Every row gives one point. To make a cloud, some directions were put in groups of two or more. Within a group, all points are equally far from the middle, so they leave a hole (a ring in 2 directions, a hollow ball in 3). The other directions are filled evenly. Then the cloud was stretched, turned, moved and blurred a little. How many holes are there, and how many directions does each take, smallest first?
In the rows, 128 means zero.

Cloud, 21 rows:
171 82 124

177 81 64

126 114 156

83 187 169

155 137 138

182 135 137

156 78 85

155 104 110

122 71 158

143 104 132

93 97 136

109 129 87

146 161 109

97 153 104

92 158 172

177 73 103

197 183 154

195 168 147

91 184 128

108 186 156

153 124 77
Holes: 0

Cloud, 20 rows:
101 161 72

132 175 63

146 173 144

129 77 136

168 146 172

168 141 178

178 136 134

136 77 134

117 175 108

180 124 126

166 95 145

86 129 76

83 95 162

127 78 166

188 139 76

148 174 82

192 123 67

164 157 158

140 79 148

85 154 121
Holes: 1 (2)

Cloud (27 x 4):
113 92 64 160

67 108 127 182

137 144 72 189

110 148 150 105

146 183 84 125

118 113 152 192

134 150 46 133

68 151 120 82

99 185 75 166

91 80 105 136

167 126 115 203

176 161 106 112

120 178 150 202

147 163 149 154

97 135 178 145

83 157 78 153

109 128 107 122

115 172 149 137

103 90 115 107

90 202 76 111

68 112 144 152

117 103 180 130

174 181 154 114

163 106 122 152

155 127 49 178

128 165 129 123

97 153 185 91
Holes: 0

Cloud (27 x 4):
108 107 84 65

148 107 127 90

143 164 83 129

140 168 91 128

146 167 148 82

75 101 91 146

100 169 147 169

86 168 166 120

93 104 119 80

151 128 80 113

138 138 175 142

75 141 182 75

119 189 97 76

70 139 117 89

115 94 116 170

65 161 157 159

91 126 109 46

82 159 163 73

66 117 69 140

72 175 90 143

113 105 99 50

99 87 150 108

63 138 171 117

57 157 147 161

129 107 122 164

95 100 116 91

92 177 120 166
Holes: 1 (2)

Cloud (53 x 6):
132 162 175 111 142 154

169 92 114 96 141 122

54 118 130 95 122 77

159 190 173 125 144 67

139 117 146 76 163 109

140 199 132 88 101 60

96 77 142 112 175 72

135 114 125 158 33 113

140 103 93 152 88 93

156 113 125 106 201 163

135 163 89 106 117 76

160 186 170 84 165 82

130 129 85 190 161 160

164 126 156 94 165 165

83 114 191 83 106 128

172 146 147 147 86 162

91 110 109 91 123 89

105 177 104 55 195 191

55 165 117 127 78 103

107 147 164 128 114 177

176 130 116 80 115 147

93 153 139 144 175 135

87 140 124 82 113 120

78 202 145 140 187 118

188 197 104 131 98 177

71 137 87 138 78 200

87 168 138 48 147 106

141 208 114 112 61 82

118 158 178 171 127 120

128 184 146 159 132 104

101 152 88 108 108 186

128 112 128 166 148 122

82 179 155 49 146 179

113 111 128 99 101 69

115 169 135 67 91 157

151 154 88 80 88 76

116 188 108 133 165 86

105 201 77 122 77 156

163 96 138 116 184 112

130 95 109 165 121 170

180 125 113 116 74 134

124 113 103 82 136 135

146 89 103 143 180 106

121 139 152 103 220 159

180 152 114 115 121 101

109 108 76 126 125 113

94 133 147 90 140 93

95 114 150 130 209 75

83 98 151 179 129 127

202 88 93 128 147 78

108 163 118 145 89 130

139 81 153 76 84 62

111 171 109 55 162 143
Holes: 0

Cloud (52 x 6):
73 96 99 80 152 126

135 82 60 111 153 123

94 135 162 153 133 169

173 99 128 141 198 175

104 69 147 160 166 129

119 168 68 109 90 179

100 81 54 101 162 149

78 149 178 113 134 115

173 79 146 139 104 135

127 83 125 65 165 164

135 82 66 118 85 89

70 156 93 103 170 138

112 134 141 177 106 190

68 100 142 95 131 140

82 165 99 91 170 179

110 78 48 114 143 151

140 154 164 177 143 104

127 59 101 172 133 162

77 96 124 103 86 152

101 80 61 94 80 164

124 170 69 115 82 155

126 154 173 175 154 102

180 126 101 162 164 169

111 77 118 69 147 160

144 57 116 158 137 168

53 124 142 84 172 120

129 166 73 82 176 186

120 171 164 76 173 113

101 76 112 83 104 156

110 82 87 71 125 147

106 75 96 146 196 111

79 162 147 94 154 140

167 68 141 154 91 116

152 144 160 143 198 160

142 151 165 181 95 114

103 80 71 79 116 163

114 170 94 144 127 90

138 159 166 128 75 130

105 71 147 165 102 143

88 153 144 110 147 184

168 87 120 145 186 116

88 85 177 117 105 97

158 158 60 134 128 147

68 157 104 91 177 165

155 75 173 129 110 87

113 83 109 64 138 136

146 167 109 152 155 80

87 84 86 74 149 157

97 160 108 108 78 162

140 96 125 67 90 85

126 63 87 178 107 146

77 146 67 125 156 159
Holes: 2 (2, 2)

Cloud (81 x 8):
96 170 148 183 171 174 118 143

169 100 157 159 94 104 140 146

117 117 113 122 154 96 163 50

144 154 133 116 203 161 174 115

142 135 86 139 103 184 169 122

143 44 117 195 117 146 127 94

155 103 69 146 172 102 104 175

146 128 132 144 145 193 75 160

113 147 68 160 140 100 136 165

120 128 130 131 198 136 192 110

120 108 121 143 171 138 202 79

96 84 137 131 152 105 160 45

149 153 85 120 137 186 142 82

70 133 56 104 159 150 102 117

163 97 148 104 181 132 61 82

132 95 154 85 195 121 82 139

101 89 125 133 114 142 77 188

101 100 160 107 111 95 189 134

98 79 146 124 72 159 118 181

102 114 107 144 208 116 157 61

151 112 139 99 107 139 67 147

133 88 132 36 172 151 141 121

98 131 164 131 125 85 112 94

118 73 84 147 188 151 55 110

129 51 161 129 167 103 89 98

93 117 89 73 152 167 87 78

184 117 95 90 175 112 124 114

105 88 111 125 103 144 58 122

103 128 166 194 203 129 133 87

145 56 87 119 89 123 97 88

107 140 115 125 153 104 116 49

97 98 128 119 192 173 63 109

155 105 154 181 82 152 144 70

73 162 102 121 139 176 146 178

143 133 151 178 128 193 131 161

141 104 125 168 162 173 109 188

91 32 99 120 130 135 169 124

132 93 143 149 186 190 76 137

82 142 91 136 192 175 166 138

74 116 106 164 76 132 130 92

120 122 186 57 142 146 106 95

81 114 82 90 83 159 129 97

138 123 107 152 131 197 174 74

122 59 146 121 201 139 89 74

191 109 159 97 124 118 144 124

141 147 138 181 93 151 102 122

140 71 159 100 87 180 150 163

92 105 182 158 145 88 157 125

161 78 126 155 189 127 152 156

119 179 133 173 138 140 94 141

101 138 140 186 186 126 153 165

67 73 114 143 152 178 161 87

115 102 91 195 180 90 142 77

139 73 105 68 139 202 133 80

98 168 75 109 155 167 128 88

173 141 95 94 136 158 148 96

146 101 101 167 87 160 166 80

65 112 146 143 113 178 107 163

93 135 51 167 147 101 127 124

102 131 134 53 184 149 158 116

110 84 165 91 175 134 111 48

116 123 133 149 129 71 172 145

74 139 161 183 146 187 138 113

142 107 144 31 128 146 120 136

100 141 161 80 162 142 80 106

135 137 137 134 137 175 169 36

71 85 76 149 130 91 118 101

126 187 167 134 112 175 128 117

139 98 76 181 128 99 154 162

87 56 92 112 83 116 156 169

99 63 90 121 69 164 105 106

105 150 103 144 93 105 154 168

169 143 177 127 136 203 131 119

165 88 180 82 184 162 124 123

103 42 101 136 190 167 113 93

87 102 135 106 82 174 122 190

134 105 75 178 168 171 154 160

102 75 171 115 68 121 120 99

157 50 183 141 99 154 130 89

150 45 123 90 111 158 141 60

122 124 71 209 157 147 95 108
Holes: 3 (2, 2, 4)

Cloud (78 x 8):
170 109 107 143 122 133 200 103

112 135 117 89 104 162 125 114

94 94 74 213 154 108 87 109

72 109 85 107 148 137 98 121

71 118 74 136 126 162 133 117

98 143 155 117 122 63 152 170

169 151 79 157 188 159 110 181

193 136 164 169 96 133 136 101

111 84 139 190 126 190 86 112

164 84 104 115 152 88 70 150

92 111 127 185 169 119 57 159

110 151 52 104 102 112 129 160

135 186 82 166 127 113 60 137

113 143 122 115 154 140 184 126

78 133 49 178 110 76 110 153

182 134 92 185 111 142 168 156

156 100 56 166 141 182 124 72

111 189 104 195 135 67 139 168

67 104 62 155 113 147 133 149

114 54 69 147 180 100 134 169

95 121 157 148 69 96 98 116

101 146 131 118 93 95 136 61

149 153 127 110 104 108 70 78

138 77 118 168 123 168 68 121

170 125 128 101 88 97 145 72

117 188 147 186 100 116 119 147

148 181 99 159 132 123 180 132

97 127 130 107 175 74 104 95

129 91 130 215 150 114 70 70

163 130 135 88 104 164 136 119

91 113 209 146 161 104 116 95

162 171 174 116 164 99 134 173

135 169 103 171 130 193 146 85

87 86 68 207 154 137 93 112

163 128 102 167 206 150 141 86

161 148 94 164 150 198 104 98

91 107 131 146 101 60 161 145

89 87 167 161 156 165 87 126

161 172 128 117 158 52 78 172

163 142 91 150 133 82 148 51

172 121 57 171 168 150 89 159

167 172 91 172 162 74 135 102

168 91 108 138 159 147 83 183

96 155 143 206 166 102 76 73

93 129 133 114 186 100 74 183

79 97 117 135 140 125 175 189

158 158 96 154 201 138 81 160

122 156 126 116 130 110 186 121

64 91 131 138 181 112 117 63

101 76 68 168 98 82 117 97

74 111 107 116 130 96 73 104

116 107 168 146 92 66 130 165

140 125 96 136 205 144 154 85

58 81 103 152 171 146 118 70

146 90 117 186 157 82 176 111

157 116 85 89 88 137 124 95

175 108 120 137 132 104 59 92

140 138 94 124 188 72 139 92

97 112 97 186 121 130 51 172

133 70 95 172 175 77 143 104

87 137 116 179 126 173 66 134

187 158 109 156 93 117 85 110

88 157 78 204 111 96 98 111

128 65 46 152 140 85 110 122

98 69 143 159 138 157 65 112

157 140 76 140 162 67 134 85

111 55 96 123 93 138 97 138

168 100 109 97 159 66 95 124

147 98 148 204 149 167 144 136

109 153 124 120 140 107 187 149

169 98 112 146 131 145 56 88

154 118 112 89 166 138 175 148

141 65 81 113 83 126 108 119

92 136 104 132 177 65 125 100

167 109 119 101 162 91 75 108

82 106 74 206 98 164 115 98

91 125 189 132 156 79 106 87

134 73 127 174 151 134 193 101
Holes: 3 (2, 2, 3)

Cloud:
162 104 83 165 126 151 123 93 177

156 152 140 112 106 200 76 117 148

92 77 113 107 116 156 108 198 119

139 212 113 138 134 135 95 150 78

134 128 132 200 95 180 133 86 103

102 105 202 176 150 113 82 141 78

118 162 170 104 183 147 158 112 83

147 179 125 156 225 120 109 127 90

178 132 191 127 146 104 121 126 99

94 141 112 96 110 99 75 178 76

111 151 112 114 60 92 111 141 146

109 196 89 152 84 123 134 130 88

165 145 161 125 217 141 94 140 151

140 130 91 88 211 179 124 169 142

113 119 82 129 124 102 107 168 44

137 100 104 152 95 120 61 97 69

93 69 75 127 171 99 123 179 128

153 86 156 166 186 175 91 114 132

101 84 135 100 116 190 56 140 122

152 149 180 144 103 176 112 154 113

163 81 96 131 109 69 123 89 84

191 117 99 154 136 144 64 106 102

130 119 140 182 110 185 93 152 59

147 81 90 110 133 42 104 113 98

96 168 44 118 159 135 82 138 143

74 72 141 110 94 91 156 118 128

160 146 127 216 157 156 87 96 92

132 172 172 103 118 93 61 176 151

56 127 153 91 125 103 156 162 158

100 133 140 103 198 140 122 136 47

114 185 77 148 135 177 80 95 123

156 91 126 76 104 131 184 120 161

103 140 79 158 204 134 106 133 182

84 100 181 166 161 98 94 87 91

131 126 174 86 188 190 129 128 141

167 112 172 106 203 112 129 122 130

166 54 105 154 170 138 87 180 142

77 141 132 193 153 152 82 162 157

110 86 172 176 78 139 133 117 72

80 115 139 173 81 124 103 121 158

79 139 125 169 154 164 130 168 177

163 146 156 128 190 106 127 164 81

160 189 149 150 119 149 79 117 88

139 139 133 137 137 128 58 142 36

102 103 113 207 175 79 77 159 93

139 102 135 93 137 164 176 174 182

197 72 136 148 115 122 123 156 159

114 134 88 95 206 105 133 112 196

78 117 98 144 176 73 92 67 103

99 114 122 53 90 107 89 121 96

149 48 155 134 157 105 105 83 140

107 78 160 102 195 173 133 140 123

78 143 117 192 128 129 52 92 110

98 140 126 182 126 164 114 159 175

127 95 163 71 146 118 146 94 95

123 85 132 133 96 99 130 187 87

120 182 88 144 117 85 120 57 112

68 99 161 117 125 153 99 83 91

80 156 135 110 130 110 68 113 36

108 131 104 164 86 112 145 134 170

134 85 135 143 195 175 145 175 139

79 198 165 135 131 150 145 181 109

135 129 147 128 224 151 143 158 129

102 157 89 133 184 198 100 108 163

108 123 167 104 115 108 88 88 57

86 176 178 128 148 100 80 193 116

84 210 118 131 162 179 120 170 94

126 180 77 125 192 114 115 175 133

87 145 144 74 118 51 129 139 126

132 130 177 94 176 125 136 113 74

93 150 182 169 140 56 85 113 103

118 115 137 105 85 92 50 91 111

108 71 120 115 122 102 122 52 102

124 57 159 138 134 126 176 140 124

153 125 70 72 203 146 125 101 133

172 117 150 174 102 125 141 139 143

122 163 61 99 201 134 95 101 165

98 114 117 61 127 146 97 127 71

98 150 154 82 123 129 64 78 167

206 133 104 116 136 95 93 88 138

142 148 125 109 105 196 101 125 85

150 56 118 124 125 43 97 113 140

98 86 156 58 113 106 140 134 103

79 116 58 80 123 93 110 153 115

140 75 151 193 147 151 121 82 112

84 82 127 145 64 101 134 141 107

175 101 94 64 178 103 106 84 115

116 98 146 141 187 140 125 61 83

104 103 74 81 186 76 78 106 118

81 184 72 99 161 117 87 84 120

124 117 99 123 112 125 177 87 178

135 173 158 89 184 102 107 92 158

135 188 162 196 110 112 91 118 112

166 85 84 194 147 121 90 118 91

85 165 119 102 72 109 94 161 112

61 184 119 126 198 146 162 154 124
Holes: 2 (2, 6)
